Each wall is flat, endless, passes through zero and stands at right angles to its row. A trip goes straight from one point to another. Which walls does it cross, in order?

Walls:
(1): [-27  19]
(2): [ 42 -36]
(3): [-10   5]
(4): [-10  34]
(5): [-10 -38]
(6): [47 14]
Trips:
[-13   0] to [-52 -24] => 4
[44 11] to [ -1 -43] => 5, 6
[44  1] to [-1 48] => 4, 2, 1, 3

Walls:
(1): [  5   9  24 -37]
(2): [  7  27  -3 -14]
(3): [ 47 -18  -8  50]
(4): [  2  11  20 -48]
Trips:
[  3  21  28 -30] to [-31  61  40 -22] => none
[18 -1 67 12] to [-25  -8  -3  -2] => 3, 1, 4
[-37  23 -33  45] to [ 17 -12 -44  26] => none
[-23  19  59 -10] to [ 24   1  -2 -12] => 3
[ 37  23 -21 -39] to [-37 -32  35   4] => 2

Walls:
(1): [ 18  -8  35   1 -16  18 -15  15  -5]
(2): [-45 -15   9 -11  -7  18  22  41 -39]
(3): [ -6 -21 -33  16  20  13  -2  -7  -7]
(4): [-32  -5 -29  -7 -14  58  26 -31 -41]
(5): [  3  -3  24 -14 -41   4 -20  58 -21]
(6): [  1   2  30  12 -13  -3   7  50  22]
(7): [ 44 -28  -2 -38  12 -13 -19 -44  14]
(8): [ 56  18  31  -4   8  -8 -56  27 -19]
Trips:
[ 21   9 -29 -28   7  44 -44  13  43] to [-10 -26  24   5   2  41   9 -21   2] => 4, 5, 8, 2
[-26  32 -22 -32  20 -17  43  38  31] to [-40  10  -7  24 -20 -14   2 -50  -6] => 4, 6, 3, 2
[  7 -28 -35 -22  24   3  21 -27  -6] to [ -5 -46  38 -31 -35  25  36  -4 -21] => 2, 1, 5, 3, 6
[ 51  20  32  17 -52 -15  -3 -33 -42] to [ 18  14 -33  14 -21 -52   0 -25 -25] => 1, 5, 3

Walls:
(1): [ -2 -38  15 -27  11  -7  -2  41 -15 -27 -27  27]
(2): [ 47  16  49 -24 -40 -27   2  11 -46  -4  13  -2]
(3): [-29 -64  31 -38 -73   6  29   7  -3  -8  -7 -15]
(4): [ 14  -3 -27   2  77  -6  28  55   7  37  23  65]
(5): [-43  17  17 -26 -31   8 -40  13  -4 -13  63  -2]
(6): [  9  25  31 -17 -40   6  -7 -23 -12 -42  -3 -24]
(7): [ 22 -12  59  49  38  65  30  18 -29 -44 -56 -13]
(8): [  2 -31 -35   2   2 -33  -9  55   8 -18 -46  -7]
(9): [ 13  39  14 -54   6  -2  27   1   6   6 -26  25]
Trips:
[  2  -4  32 -13 -19 -11 -29  11  13 -12 -44  -2] to [-17  28  25   9  -9  54 -27  30  24  37  22 -80] => 5, 9, 1, 8, 2
[  8  15 -53  29  29  -7  14 -23  11 -23 -52 -28] to [ 12 -14 -11 -43   2  -7  33   2 -24 -45 -49 -20] => 9, 6, 1, 3, 2

Walls:
(1): [ 12 -22  17   4 -64 -57  54 -20  16  18   2  27  43  18 -28 -20 -23 -12
  -6  -4]
(2): [ -9   4  33  18   1 -28  -3  -7  34 -31  21  23  33  -9   9 -30 -41  10
  12  32]
(3): [-47  23   6 -29 -11  49 -46  21  24 -22   1 -21  -8  47   9   1  18 -75
   7  28]
(4): [-22  57   8 -14  -4  32  11  56  32  12  -3  22 -14  -7 -21 -40   7  29
   2  14]
(5): [ 25 -24  10 -31  23  15  15 -25 -12  26  16  -1  11  12 -24  -1  61  38
   4  69]
(6): [ 20  18   2  29 -16 -23 -59  -6 -27   5 -20 -26  25  10   2 -77 -48 -59
 -18   8]
(7): [ 21 -21 -27  34 -59 -13  27 -49  29  11   0  14  34  12  41  26  -5   1
 -13   4]
(8): [-24  15   8 -37  12 -23   1 -10   3 -24  -4  -9  11   4 -32  26 -10  -7
 -27 -10]
(9): [ 23 -38  32  -2  -3  21  20  36 -12 -42  38  16 -19  14 -10 -22  60  12
  18  -2]
Trips:
[ -3  33 -17   4  64 -22 -12 -17   4  49  19 -27 -11 -13 -14 -20  15  16
  -4  -8] to [-22 -46 -26 -34  38 -35   3  -6  51  -4 -60  -2   2  12  12  26  60   4
 -43 -13] => 6, 4, 7, 3
[-31   7 -29  44 -15  65   5 -21  -8   4  -7 -24 -25  27  -1  -1  -7 -17
   1  11] to [-51  27  -1 -36  21  31 -11 -17 -28 -21 -25 -28 -27 -41 -21 -35  -5  42
  15   9] => 7, 5, 8, 6
[-16  -8   5   0 -41 -14  28 -23 -22   5  58  16  24  27 -16 -59  25 -39
  17 -19] to [ 11  16  25 -18 -70  33  37   5   0 -19 -49  17  -9  15   4 -18  31 -14
  -4 -36] => 4, 5, 2, 6

Walls:
(1): [  9 -12 -11  22  -6 -36  24  -3  17 -32 -90  14 -52  11  43  29 -23 -10
  13  16   2 -26 -16   7  13  14  10 -35  -1  16 -29  -7]
(2): [-18  44  25  -3 -18  -6  -8 -51  41 -37  31  31 -42  37 -16  24  62  22
  13  17  11  -8  23   2 -35   9 -15 -11  36 -11   3 -32]
(3): [ 24 -21  11   6  -7 -25  24  12  20  70 -18  39  14 -29 -19  51 -12   1
  29 -17  -3  59   6 -40  36 -19  17 -19 -24 -19  73   8]
(4): [ -2  -2  21 -21 -37 -31 -11 -28  28  14  34 -37  25  39 -22  12   7   8
  16 -37  24   1  24  17 -13  18  -5  39 -10   7  35   0]
(5): [  3  -7  33 -46 -45  27 -16 -14 -13 -16 -24 -22   8  -1 -62  50   9 -68
  24   5   5  61 -25  58  -9  11 -17 -59  20  23  34 -73]
(6): [-47 -31  12 -73 -12 -17  23  33  -4 -27  -7   2 -30 -26 -68 -12 -21  -3
 -13  16  -4 -10 -16  33  14  21  -1  13   5 -11 -21  71]
(7): [ 14  -7 -32  -3   7 -18  54 -19  -4  13  -5 -40 -22  -1 -21   8  15 -28
  -7  24   7  45 -23 -21  27  -7  -5 -28 -12   5  -7  39]
(8): [  1 -26 -28 -21  20  17  15  20  17 -25 -31   8 -13  18 -49  79 -31  -6
 -21  -3  18 -32   0  54   0 -15  23  -5 -25 -39  48  16]
(9): [-21  -9 -28 -35  -6  85   8 -13  20  -7 -16  24 -17 -29  14   7 -12 -12
  17  54  20  15  12  19   9 -36   6  23   1  21  23  24]
(10): [-15 -15 -10  -9 -38 -11  21  13 -33  15  45  -3   7  45  14  30  42 -21
 -55   3  12 -24 -29 -16  59  28 -14  36 -76  27 -44  32]
(11): [-66 -10  -5 -18 -21   6   3   3  12 -20 -22  -8   7 -29 -15  37 -51 -37
  11  19  15   4  16  11 -31 -24  10   5  28 -48 -10  49]
Trips:
[ 51  -1 -25   9 -13  21   9   2  37  49   1 -36  36  22 -29  18 -25   9
 -23 -14 -22 -28  14  22 -34 -35  28 -10   4  32  34   4] to [-19 -50  14  23  -5  -8  -4 -10 -10  41  31 -30 -13 -28  28  23 -12  39
   2  38 -16   8  25  -5 -32  -6  -4  10 -48 -12  41  30] => 7, 5, 11, 10
[-33  -7   8  38  21  41 -43  34  -1  -1   6   8  42  13   7 -11   3  -8
  18 -16  80 -36  35  20  35  -8  71 -26  15   8  30  29] to [-35  22 -53  12   0  39 -28  17  40 -19  32 -32  -2   4  -5   4 -22  43
  37  22 -13  17 -29 -45 -40  -3   0  44   0  53 -13  16] => 3, 8, 2
